Each row of a before or after table is a point. One or more steps were done to the points. Then noise was added and the rows were shuffled. The steps act on columns, c1 being the first. Name the steps. A step turns or swaps two columns, mirrors them in a line or flattens them onto one, adds a multiple of one to another, or multiplies or shifts one. Angles are multiples of 10 degrees, from the lower column toward the higher: turns from -170 to 170, lines from 10 to 170 but not 90. Use the fewest steps. Two steps may share a column if one is a turn and the other turns, adds or multiplies; they go together, in the order done. Otherwise the lowest column goes first.
In the rows, zero is written as 128.

Before (12 x 3):
0:  65 141 130
1: 119 167 162
2: 120 109 130
3: 142 113 105
4: 130 125 102
5:  85 172 212
6:  97  95 150
7:  97 160 133
8: 130 132 125
9:  97 184 181
10: 138 119 116
11: 122 128 119
After (12 x 3):
0: 103 131  71
1:  33 145 116
2:  67 150 119
3: 113 142 102
4: 155 130 120
5: 134 127 120
6: 122 119 122
7: 152 124 135
8:  94 143 133
9: 142 126 134
10: 134 129 128
11:  97 114 107
Steps: turn c1 and c3 by 70 degrees; multiply c2 by 0.4

Before (14 x 4):
0: 138 123 108 142
1: 170 121 110 127
2: 122 173 152 151
3: 126 109 137 108
4: 159 179 143 134
5: 158 187 146 139
6: 192 148 148 100
7: 160 157 157 144
8: 167 139  83 107
9: 129 218 151 177
10: 123 136 105 124
11: 129 147 148 143
12: 130 119 153 129
13: 155 132  99 125
After (14 x 4):
0: 166  86 147 106
1: 155 104 144 125
2: 158 104  71 140
3: 122 119  78 151
4: 139 116 144 142
5: 160 131  87 144
6: 159 106  79 134
7: 123 104 137 124
8: 170 119 144 128
9: 192 131  99 101
10: 126 146 136 109
11: 129  87  45 177
12: 128 131 101 143
13: 131 152 118 130
Steps: turn c2 and c3 by -130 degrees

Before (12 x 6):
0: 111 123 114 130 109 142
1: 102 131 126  25 139  84
2: 126 108 136  72 130 124
3: 102 164 137 140 142 136
4: 115 136 119 138 140 141
5: 135 141 115 142 124  90
6: 128 117 143 146 150 114
7: 106 159 120 132  87 143
8: 166 120 119 136 146 143
9: 101 185 213 146 151 128
10:  95 137 123 140  97 134
11:  99 136 189 137 101 141
After (12 x 6):
0: 118 100 148 142 152 118
1: 111 141 111 145 124  93
2: 108 152 119 143  95 154
3: 124 123 116 140 143 145
4: 123 126 139  69 132 127
5:  80 158 125  30 141 113
6: 107 156 240 163 151 146
7: 124 134 111 129 109 150
8: 113 153 208 143  98 154
9: 114 149 139 149 142 149
10: 165 109 114 137 146 114
11: 118 184 118 142  85 156
Steps: turn c1 and c6 by -40 degrees; turn c2 and c4 by 20 degrees; add -0.7 times c5 to c2; multiply c3 by 1.3

Before (8 x 8):
0:  81 135 143 101  79 106 127 102
1: 146 158 120 133 111 107  84  83
2:  82 153 121 138 165 136 133 103
3: 129 146  99 108 116  66  85 131
4: 101 125 114 167 147  76 166 105
5: 125 115 174 177 163 152  95 155
6: 107 101 127 140 117 144 109 149
7: 126 118 165 135 166 149 116  78
After (8 x 8):
0:  80 104 163 140 117 136 131 105
1:  81 121  83 102 137 105 129  98
2: 146 100 117 135 144 107  82  83
3: 126 136 140 137  77 146 117  80
4: 128 111 132 108 157  66  85 128
5:  98 130 154 166 130  78 167 105
6: 126 143 134 176  70 148  91 155
7: 108 157 119 140 133 146 108 151
Steps: multiply c2 by -1; turn c3 and c5 by -120 degrees

Before (10 x 9):
0: 165 111 131 139  55 107  98  82 134
1:  93 106 175 108 151 189 144 121 144
2: 134  82 113 144  97 110 167 174 121
3: 122 106 173  74  75  88 168 113 138
4: 118 128 137 144  96 139  72 142 131
5: 152 105 103 109 123 130 161 187 100
6: 169 114 107 126 150 116 157 146 168
7:  95  96  80 123 131 104 130 126 138
8:  95 124 166 138 136 125 111 103 107
9: 119 143  95 146 110 111 136 107 145
After (10 x 9):
0: 164 134 131 140  58 107  98  82 145
1:  95 146 176 110 150 187 143 118 150
2:  94 138  82 123 131 102 130 127 161
3:  94 108 163 136 136 122 107 103 131
4: 115 132 138 147  95 141  73 141 130
5: 118 147  96 148 111 109 134 108 114
6: 168 165 110 125 150 116 157 145 142
7: 153  99 103 104 124 130 162 187 149
8: 133 123 112 144  98 111 167 173 175
9: 123 134 169  72  74  89 166 114 148
Steps: turn c2 and c9 by -90 degrees

Before (12 x 11):
0: 132  76 124 133 105 136 129 147 147 138 139
1: 136 127 102 144 115 150 131 173 142 159 122
2: 113 104 115 146 119 147 112 155 163 125  85
3: 162 109 104 168 124 134 147 123 142 106 117
4:  98 174 121 134 124  71 129 102  97 135 118
5: 141 120 127 117 129 168 126 120 127 143 105
6: 127 117  92 112 135 149 142 146 122  88 114
7: 121 155 153 145 136  77 118 144  75 131 105
8: 131 166 144 110  67 133  88 146 112 136 114
9: 136  96  88 151 118 142  96 138 117 139 117
10: 146 145 112 123 139  46 126 127 111 137  94
11: 134 179 146 137 150  53  83 123 112 139 145
After (12 x 11):
0: 112 103 111 107 122 143  43 154  91 123 157
1: 133  97  88 101 114 114 129 136 126 133 161
2: 137 126 103 144 101 120 113 172 104 141 129
3: 128 120  92  94 156 108  85 146 118 103 120
4: 129  80 123  58 103 137 154 148 108 122 123
5: 132 168 143 168  78 112 133 146 137  98 167
6: 121 154 154 181 133 121  85 144 200 138 141
7: 143 122 124 106 118 101  73 118  98 137 136
8: 133 176 148 215 138 162 209 123 193 152 167
9: 165 106 103 139 139 136  81 125 117 108 117
10: 146 146 112 148 132 168  49 127 202 142 139
11:  99 172 121 207 122 143 107 102 191 131 132
Steps: add 1.5 times c2 to c4; turn c5 and c10 by 40 degrees; turn c6 and c9 by -130 degrees; turn c7 and c11 by -110 degrees; multiply c7 by 2.5

Before (13 x 14):
0: 170 106 139 123 163 118 104 135 135 162  98 107  95 138
1: 110  91 153 169 113 143 168 116 152 110  85 148  99 180
2: 174 150 125  93 130 155 125 132 111 107  89 138 106 151
3: 102 120 125 107 112 119 121 135 192 114 139  87 128 170
4: 108 153  88 167 114 143 150 135 185 146  98 152 111 125
5: 130 152 158 156 108  99 143 119 184 159 150  99 109 104
6: 153 157  90 116 107 119 120 104 180 132 143  82  93 148
7:  98  84 156  92 182  78 162  72 133 150 160 160 118 107
8: 129 143 134 141 135 109  86 109 126 122 109 138 135 114
9: 180  96 129 166 168 105 110 152 170 126 110 116 121 104
10: 114 108 146 132 133 141 116  88 179 153 167 128  93  97
11:  93 156  83 107 152 137 152 113 112 104 157  93 121 161
12: 124 151 105 106 152 154 157  79 156 147 108  79  80 105
After (13 x 14):
0: 121 138  78 102 199 136 153 112 111 105 153  61 125 160
1: 123 131 151 133 116 139 118  85 183 154 168 162  90 100
2: 152 124 165  92 165  77 156  69 131 150 160 194 114 111
3: 141 133 100 106 119 157 155  80 158 148 110 109  81 108
4:  95 126 127 107 180 118 122 140 195 115 139  64 127 173
5: 125 137  86 119 118 122 125 103 181 132 145  91  91 145
6: 191 128 135 165  90 102 109 151 168 124 113 116 122 103
7: 103 138  80 166 130 144 152 137 185 143  95 178 112 119
8: 108 122 159 172 184 139 168 118 153 106  86 123  99 184
9: 161 133 124  95 122 155 121 132 111 105  92 102 110 153
10: 179 124 139 127 127 119 108 138 134 164  99 159  94 139
11: 137 122 130 139 117 108  82 109 130 117 109 127 136 118
12: 119 122 154 158  88 101 147 119 186 159 150 142 108 100
Steps: turn c1 and c5 by -50 degrees; add 1 times c14 to c5; flatten c2 and c3 onto the line at 100 degrees; add 1.5 times c10 to c12

Before (11 x 18):
0: 153 172 136 147 133 120 143 135 133 132 120 147 154 106 102 154  95 124
1: 120 153 127  91 145 133 105 140 141 153 121 130 167 135  91 137  77 136
2: 109 160 106 119 176  73 140 110 152  63 165 139  81 119 179 155 131  95
3: 127 152  85 137 122 147 127 107 110 151 108 150 139 131 118 144  85 167
4: 158 153 113 138 130 124 119 122 121 131 125 109 121 165  71 147  81 164
5: 143 144 117 134  95 111 104 111 159 163 101 138 145 143  90 126 104 140
6: 109 146 110 158 135 140 103 146 159 121 115 128 140 125  98 162 109 150
7: 133 174 100 148 183 103 126 117 160  56 117  93 102  98 214 129 103  81
8: 121 147 117 155 187 134 150 120 142  65 121 134 102 142 187 117 131  67
9: 129 146 162 147 136 144 109 101 153 152 120 138 141 124 101 129  73 174
10: 146 124 185 156 169 128  62 120 112 167  86  89 156 118 177 187 134 116
After (11 x 18):
0: 131 217 131  96  76 104 127 147 159  55 117  93 103  96 213 128 104  81
1: 128 187 144 111  84  72 141 155 152  63 168 141  82 121 180 152 132  93
2: 148 159 115 128 121 119 141 121 134 133 118 148 152 107 102 155  96 123
3: 104 131 119 101 121 140 103 111 158 120 114 128 140 127  98 161 110 150
4: 161 125 132 110 127 126 119 132 121 134 126 107 121 164  71 146  80 163
5: 128 128 128 118 164 114 105 138 158 161 101 137 145 142  90 124 103 139
6: 117 135 151 140 112 132 107 121 142 152 120 129 169 139  90 139  77 137
7: 115 173 114 108  70 137 148 146 140  61 122 134 102 139 186 119 132  67
8: 117 145 142  87 138 146 126 149 108 151 111 150 141 130 119 144  85 168
9: 123 133 100 150 124 145 108 159 153 154 118 137 142 125 100 128  74 174
10: 125 149  81 168  91 129  66 143 111 167  86  88 154 119 175 186 136 114
Steps: add 0.5 times c11 to c1; add 0.5 times c15 to c2; multiply c4 by 0.7; turn c3 and c4 by 120 degrees; turn c5 and c8 by 170 degrees

Before (8 x 20):
0: 177 164  82  97 116  98 117 150 126 125 125 161 165 111 124  69 138 137 111  87
1: 135 141 163 131 150 141 111 116 172  94 127 132 132 117 114 111 147 103 171 141
2: 113 176 144  86 115 137 113 167 107 134 141 124 103  80 146  73 183 123 148 108
3: 166  88 114 169 157 108 131  88 138 141  94 176 165 152 161  94 124 151 115 165
4: 124 151 124  95 122 131 107 163 103 120 150 109 110 104 147 124 163  85 170 122
5: 182 127 123 162 140  79 121 134 146 151 114 146 178 137 135  90  88 170  92 156
6: 131 161 155 111 147 115 106 137 114 106 135 118 120 136 123 136 165 136 156  95
7: 118 104 144 144 148 159 105 130 142 124 118 128 143 130  92 145 134 153 144 161
After (8 x 20):
0:  72 175 133 227 114 140 114 167 107 133 143 122 103 187 143  73 184 120 151  86
1: 138 162 112 235 116 100 115 151 127 122 122 162 164 159 122  68 138 137 108  48
2:  84 151 129 150 125 130 108 160 103 121 150 109 109 166 145 126 165  88 170 117
3:  92 142 144 143 150 142 112 117 169  92 131 131 135 133 115 113 151 105 171 156
4:  75 103 135  88 147 159 104 130 142 123 117 130 141 117  91 143 134 153 146 196
5: 139 129 130 158 144  79 120 133 146 153 116 144 179 106 135  91  85 171  90 183
6:  91 161 141 135 148 117 108 137 113 103 137 118 122 131 126 135 165 134 156  65
7: 126  90 124 159 158 111 132  86 136 143  98 174 164  90 165  94 125 152 113 201
Steps: shift c1 by -40; multiply c3 by 0.4; turn c4 and c14 by -150 degrees; add -1.5 times c16 to c4; multiply c20 by 2

Before (13 x 24):
0: 150 134 133 132 108 140 144  88 110 124 171  83 112  69 109 124 125 138 116 140 116  97  95  90
1: 144 111 149 117 102 116 190 110 129 130 155  92 106 111 160 143 124 124 111 117 139 146 118  87
2: 123 108 112 148 130 163 101 103 135 123 142 145 185 122 154 137 101 157 185 127 119 174 129 170
3: 168 108 115  89 106 123 153 102  97 100 177 113  84 139  87 139 136  35  98 144  93 134 177 129
4: 167 158 121 115 118  83 126 111 101 107 116  81  85 164 102 145 158  52 119 101  68 142 131 157
5: 112  96 107 177 114 178 128 112 165 118 122 126 199 142 133  92 114 128 154 107  92 143 137 142
6: 131 151 154 108 110  98 123 114 106 104 138 106 116 165  79 163 147  47 119 148 105 124 162 100
7: 151 150 115 121  95 103 160 153  97 117 145  93 114 126  84 147 183  59 116 146 113 145 174 148
8: 144 141 145 170  98 148 151  85 120 175 161 143  76  91 131 120 136 135 114 109 144 127 100  81
9: 126 118 130 138 120 130 138 119 160 107 137 162 181 145 110 103  87 173 136 121  98 144 131 186
10: 135 167 134 148 135 153 174  96 152 159 169  81  86  92 115 152  99 108 114 121 145 132 117 111
11: 101 100 122 158 143 108 136 106 163 140 112 155 166  91 155 125 111 122 153 119  89 131 136 166
12: 121 121 107 132 112 167 133  98 137 127  91 143 170 134 159 111  89 148 124 159 119 125 129 174
After (13 x 24):
0: 136 136 144 132 107 140 156  87 111 124 198  86 142  98 109 123 128 138 116 139 142  98  68  89
1: 119  96 101 175 116 179 126 109 165 118 119 126 171 136 134  91 127 129 154 108 167 145 143 182
2: 105 100 113 157 142 106 122 104 163 140 101 157 129 138 154 124 126 122 153 119 169 131  92 180
3: 104 108 152 117 100 115 188 109 128 130 171  96 138 119 160 144 120 123 112 117 119 149 114  83
4: 111 166 133 148 136 152 171  97 151 161 196  79 107 118 115 150  93 109 116 122 122 132  91  88
5: 144 107 112 149 131 163 104 104 137 124 149 147 145 130 151 136 106 158 184 127 145 177 120 197
6: 125 142 149 171 102 146 151  84 120 174 181 142 117 100 133 120 131 135 115 110 111 128  90  59
7: 127 150 152 106 110  99 120 112 105 105 142 107 137 164  79 162 156  45 119 146 144 124 164 100
8: 122 118 128 138 119 129 136 118 158 105 141 164 131 130 110 104  99 174 135 122 170 143 144 206
9: 134 152 122 121  95 105 169 152  98 118 155  94 103 171  84 146 186  61 116 146 125 144 125 134
10: 124 120 105 132 111 167 133  98 137 128  69 143 131 129 159 113  91 147 124 158 150 128 131 188
11: 161 157 136 115 117  85 145 109 103 107 109  83  77 129 103 145 179  52 120  99 173 143 165 123
12: 154 107 129  87 106 122 169 100  98 100 206 114  94 177  88 139 150  36  98 146 158 137 138 102
Steps: turn c1 and c3 by 20 degrees; turn c1 and c7 by 30 degrees; multiply c11 by 1.6; turn c13 and c24 by 40 degrees; swap c14 and c23; mirror c17 and c21 in the line at 170 degrees
